Each row is a point. The points of each table are mixes of a few directions, plus a little noise. How many directions does each table use, and how many do they share? Where both have some left over, give the other angles between the two spaces (their principal angles), to ten degrees, smallest first.

First (7 x 3)
[[-0.03  0.03 -0.15]
 [-0.30  0.24 -0.51]
 [ 0.11 -0.15 -0.07]
 [ 0.45 -0.34  0.99]
 [-0.18  0.13 -0.45]
 [ 0.30 -0.36 -0.05]
 [-0.36  0.43  0.21]]
Second (6 x 3)
[[-0.13  0.17  0.16]
 [ 0.19 -0.07  0.89]
 [-0.03 -0.09 -0.72]
 [ 0.01 -0.05 -0.20]
 [-0.22  0.15 -0.59]
 [ 0.18 -0.12  0.48]]
Directions: first 2, second 2, shared 2

First (6 x 4)
[[ 0.31  0.12 -0.03 -0.18]
 [-0.95 -0.37  0.09  0.58]
 [-0.51 -0.20  0.05  0.31]
 [ 0.68  0.25 -0.07 -0.40]
 [ 0.02  0.01 -0.01 -0.01]
 [ 0.46  0.18 -0.04 -0.28]]
Second (7 x 4)
[[-0.40  0.33  1.03 -0.40]
 [ 0.11  0.28 -0.25  0.15]
 [ 0.24 -0.37 -0.58  0.25]
 [-0.10  0.09 -0.20 -0.21]
 [ 0.34 -0.48 -0.37  0.44]
 [-0.29  0.01  0.33 -0.39]
 [ 0.09  0.15  0.03  0.16]]
Directions: first 1, second 3, shared 0; angles 70

First (10 x 8)
[[ 0.27 -0.06  0.45  0.23  0.46  0.16 -0.43 -0.14]
 [ 0.32 -0.17 -0.28  0.46  0.19 -0.21 -0.37 -0.02]
 [-0.35 -0.09  0.29 -0.36 -0.80 -0.04  0.57  0.87]
 [ 0.38  0.03  0.13 -0.54 -0.02  0.10  0.22  0.48]
 [ 0.39 -0.05  0.14 -0.16  0.18  0.06 -0.04  0.26]
 [ 0.38 -0.22  0.03  0.56  0.33 -0.29  0.13 -0.31]
 [-0.66  0.21 -0.25  0.07 -0.10  0.04  0.14 -0.74]
 [-0.39  0.09  0.41 -0.55 -0.46  0.24  0.22  0.57]
 [ 0.14  0.05  0.04  0.06  0.36  0.09 -0.18 -0.42]
 [-0.51  0.16 -0.91  0.21 -0.20 -0.17 -0.24 -0.56]]
Second (8 x 8)
[[-0.04  0.22  0.24 -0.84 -0.14  0.24  0.57  0.19]
 [-0.02  0.10  0.11 -0.37 -0.06  0.11  0.24  0.08]
 [ 0.04 -0.25 -0.26  0.94  0.16 -0.27 -0.63 -0.21]
 [ 0.07 -0.34 -0.38  1.37  0.22 -0.39 -0.90 -0.31]
 [ 0.00  0.00  0.01 -0.02 -0.01  0.00  0.01  0.01]
 [ 0.00  0.03  0.03 -0.11 -0.02  0.03  0.07  0.02]
 [-0.04  0.25  0.26 -0.96 -0.16  0.27  0.64  0.22]
 [ 0.00  0.01  0.00 -0.01  0.00  0.00  0.01  0.01]]
Directions: first 5, second 1, shared 1

First (9 x 9)
[[ 0.15  0.81  0.13  0.34  0.31 -0.81  0.69  0.05  0.41]
 [-0.45 -0.30 -0.04 -0.28 -0.12  0.29 -0.42 -0.03  0.01]
 [-0.38 -0.70 -0.10 -0.40 -0.24  0.63 -0.69 -0.03 -0.22]
 [-0.14  0.62 -0.04  0.32 -0.21  0.18  0.11 -0.23 -0.09]
 [ 0.36 -0.10  0.00  0.09  0.03 -0.01  0.12  0.04 -0.13]
 [-0.25  0.71 -0.08  0.38 -0.37  0.43  0.00 -0.35 -0.22]
 [ 0.18  0.34  0.09  0.14  0.26 -0.57  0.43  0.10  0.27]
 [ 0.28 -1.18 -0.01 -0.50  0.11  0.18 -0.41  0.28 -0.15]
 [ 0.24 -0.19  0.05 -0.08  0.22 -0.33  0.16  0.17  0.13]]
Second (8 x 9)
[[-0.10 -0.87 -0.09  0.05  0.07  0.19 -0.58 -0.18  0.28]
 [-0.03  0.59  0.16 -0.15  0.37 -0.89  0.63  0.29  0.38]
 [-0.03  0.55  0.16  0.09 -0.16  0.06  0.10  0.03 -0.20]
 [ 0.15 -0.45 -0.22 -0.12  0.07  0.08  0.05  0.00 -0.03]
 [ 0.45 -1.47 -0.67 -0.40  0.30  0.23  0.07 -0.02  0.02]
 [-0.27  0.67  0.34  0.21 -0.15 -0.09 -0.11 -0.02  0.01]
 [-0.13  0.37  0.17  0.16 -0.23  0.19 -0.17 -0.06 -0.15]
 [-0.07  0.65  0.18  0.18 -0.28  0.21 -0.02 -0.04 -0.29]]
Directions: first 3, second 3, shared 1; angles 30, 50
